Each row of a before or after table is a point. The points were changed in one or more steps. Then noise was added and the rows were shuffled. The steps act on how far a point lies along the listed directions, d1 being the first. Name the steps. A step turns or swaps two directions, mirrors them in a line or flattens them onto one, adds a multiple of one to another, or multiplies one. Angles are multiples of 10 degrees, from the lower direction toward the higher: turns from -170 to 170, lines from 10 to 170 but not 90. Use the fewest steps. Two steps may share a direction if one is a turn and the other turns, adds or multiplies; they go together, in the order done. Otherwise the lowest direction goes first.
(in the rows, 128 means zero)

Directions:
(1): [170 134]
(2): [134  86]
Before:
[[107 112]
 [121  90]
 [100  82]
 [134  89]
 [133  88]
 [135  93]
 [ 76  78]
 [ 97 168]
 [132  94]
 [128  98]
 [134  95]
 [137  88]
 [132  91]]
After (13 x 2):
[[145 107]
 [135  71]
 [147  95]
 [155 102]
 [154 102]
 [122  54]
 [156 106]
 [123 105]
 [156 109]
 [158 104]
 [158  96]
 [ 80 139]
 [160 104]]
Steps: turn d1 and d2 by -40 degrees

Directions:
(1): [115  91 168 107]
(2): [180 103 130 145]
(3): [146 168 169 126]
(4): [148 133 111  74]
Before (8 x 4):
[[170 148 128  52]
 [178 148 122 110]
 [103 121 133 110]
 [108 211 150 146]
 [ 90 105 125 100]
 [107 145  92 126]
 [ 80 165 165 143]
 [126 163 169 126]]
After (8 x 4):
[[115 210 152 132]
 [105 123 131 112]
 [ 93 104 127 106]
 [171 148 128 136]
 [ 89 167 155 121]
 [133 165 160 117]
 [149 142 143  98]
 [111 145  98 125]]
Steps: multiply d4 by 0.4

Directions:
(1): [119 108 169  87 159 103]
(2): [153 183 152 116 104 106]
(3): [151 104  89 107 108  84]
(4): [156 143 115 154 184 109]
(5): [ 83 163  93 102 143 123]
(6): [ 91 125 142 169 116  83]
Before, 14 rows:
[[125 129  69 147 101 102]
 [153 145 157 102 110 176]
 [142 136 114 125 133 155]
 [141 155 107  85 122 133]
 [131 138 156  94 153 144]
 [133 138 144 130 124 138]
 [ 99 104  71 141 154 106]
 [109 144 100 106 131 171]
 [119 125 126  98 124 150]
 [112  91  63 148 125 109]
 [158 122 142 109 137 154]
 [122 147 148 158 143 149]
 [129 126  59 167 144 100]
 [142 140 135 129 162 184]]
After (14 x 6):
[[111 151 149 154 131 160]
 [131 124 117 115 125 164]
 [132 154 152 127 122 134]
 [127 114 132 104 150 143]
 [151 134 135 107 142 154]
 [ 82  12  42 147 123 131]
 [115  98  81 123  76  98]
 [149 168 148 111 165 139]
 [168 171 130  84 107 115]
 [ 83  34  45 166 145 138]
 [114 113 119 103 136 177]
 [154 181 180  89 123 158]
 [129 133 129 137 154 204]
 [103  78  52 162  95 128]]
Steps: turn d1 and d4 by 60 degrees; multiply d2 by 2.5; multiply d3 by 1.3; multiply d5 by 0.4

Directions:
(1): [ 89 185 119 145 109 151 145  97]
(2): [120 133 144 149 172 152 173 171]
(3): [135  99 148 150 142 106 167  71]
Before (13 x 8):
[[126 124 132 147 115 116 138 124]
 [168  40 154 126 154 113 137 140]
 [114 132 108 120  87 138 111 108]
 [120 133 126 141 115 116 119  71]
 [130 152 131 147 141 130 130 150]
 [121 149 115 125 129 150 112 145]
 [123 127 122  99 141 141 112 185]
 [145  86 147 153 181 120 152 145]
 [156  41 164 130 166 100 146 131]
 [141 108 151 119 125 113 120 117]
 [144 133 136 146 137 123 134 124]
 [173  69 149 130 136  87 130 107]
 [112 147 119 122  91 137 118 114]]
After (13 x 8):
[[141 140 138 153 145 129 146 133]
 [143 109 143 113 105 110 102 102]
 [144  54 170 141 186 116 172 148]
 [127 152 144 161 169 146 156 178]
 [122 144 116 125 137 149 117 152]
 [128 120 135 106 170 151 135 214]
 [119 126  92 101  44 113  67  68]
 [118 144 110 108  59 119  83  86]
 [157  52 158 135 166 126 158 149]
 [131 100 168 183 235 151 209 194]
 [169  79 139 125 112  80 108  82]
 [122 134 112 124  72  98  81  29]
 [127 125 129 146 112 117 138 120]]
Steps: add 0.3 times d3 to d1; multiply d2 by 3

Directions:
(1): [153 102  97  86  98 103 146  76 161 118 113]
(2): [145 166 152  88 144 121 141 153 146  61 143]
(3): [ 95 142 106  68 165 114 117 128  88 147  98]
(4): [109 123  88 126 109 143 203 167 118 130 138]
(5): [154 106 121 122 139 118 129 106  71 120 197]
(6): [ 90 144 154 142  96  50 140 126 119 130 137]
Before (13 x 11):
[[112 164 165 151 156 108 115 154 110 125 124]
 [127 127 153 170 100  98 141 126 144 108 167]
 [156 126 108 133 128 186 129 156 146 136 112]
 [113 102 125 138  99 112 123 110 137 169 118]
 [114 141 161 144 168  97  90 150  98 135 154]
 [154 122 153 166 135 173 105 148 151 130 124]
 [139 114 153 204 124 158 125 143 128 175 143]
 [138  97 102 119 117 139 132  97 155 150 117]
 [115 132 176 239  98 139 104 143 151 172 118]
 [156 112 129 130 114 126 158 117 187 121 112]
 [131 133 130 186 128 172 101 143 131 170  97]
 [146  80 104 127 105 136 142  88 133 150 161]
 [155  98 139 198  96 157  78 100 172 151 116]]
After, 13 rows:
[[187 135 191 155 127  95  78 104 119  62 220]
 [135 119 149 179 139 129 144 149 113 141 163]
 [121 138 133 137  86  79 160 144 127 128 143]
 [134 150 157 107 146 155 118 163 138 105 140]
 [130 130 156 139 143 133 144 153  88 102 218]
 [161 108 117  88 152 112  90  84 160 123 105]
 [164 114 155 137  98  80 120  94 132 110 175]
 [106 154 158 141 138 122 131 161 122 117 150]
 [201 121 149 110 116 101 162 100 132  76 209]
 [225 123 153 115 122 128 126  79 154  54 195]
 [186  83 110 153 138 162 129  98  99 108 219]
 [160 161 148 110 107  90 133 115 154  80 131]
 [159 116 112 108 143 126 116  82 161 129  88]]
Steps: turn d1 and d2 by -170 degrees; add -1.5 times d3 to d5; multiply d4 by 1.6; multiply d6 by -1

Directions:
(1): [ 82 156 146 118 177  92 157 144 156  98 129 161]
(2): [103 132  63 104 134 111  95 125 108 103 181 115]
(3): [137 170 105 125 172 146 115 130  70 147  85 151]
(4): [129 132 114 176 155 169 172 170 122 134 167 103]
(5): [116 117 115 172 126 128  65 178 159 132 110 153]
(6): [128 171 148 166 140  98 103 107 130 113 116  60]
Before, 13 rows:
[[120 120 116 119 107 131 125 135 131 123 133 110]
 [141 113 107 117 116 146 119 125 120 122 137  99]
 [153 146  92 140 130 133 106 113  93 143 108 124]
 [150 116 125  84 107 149 163 129  98 140 171 124]
 [125 110 110 117 106 134 136 115 114 132 152 104]
 [138 133 104 130 111 141  83 144 117 138 126 119]
 [118 146 146 137 157 132 129 109  93 115  98 135]
 [132 129 116 129 110 135 131 103 131 123 154  97]
 [125 126 112 124 104 138 100 141 154 127 141 132]
 [122 138 111 141 127 138 131 156 126 127 124 162]
 [134 119 109 168 125 136 110 141 109 148 153 102]
 [ 97 161 137 204 201 163 220 218 143 126 185  99]
 [184 121 207 167 124 174 161 147 123 197   7 158]]
After, 13 rows:
[[104 123 136 132 160 106 136 155 140 137 126 175]
 [120  99 126 114 103 107 145 118 168 116 130 164]
 [121 153 127 110 135 137 149 106 112 132 110 154]
 [122 159 122  69 149 105 162 115  95 111 164 116]
 [121 155 104 118 126 132  87 147 136 132 117 152]
 [109 154 134 212 193 177 214 218 132 139 182  96]
 [113 121 125 109 123 116  99 155 153 122 123 165]
 [105 132 206 182  99  49 108 115 214  98 115  31]
 [124  87 156 138 102 135 145 107 131 113 141 120]
 [114 125 108 155 104 126 118 155 135 113 152 132]
 [111 138 118  93 142 116 152 114 111 128 124 146]
 [118 134 127  91 146 126 136 128 131 110 111 150]
 [116 137 118 106 129 129 133 138 119 131 107 137]]
Steps: mirror d1 and d4 in the line at 70 degrees; turn d2 and d6 by 70 degrees; turn d3 and d6 by -160 degrees; multiply d5 by 1.3
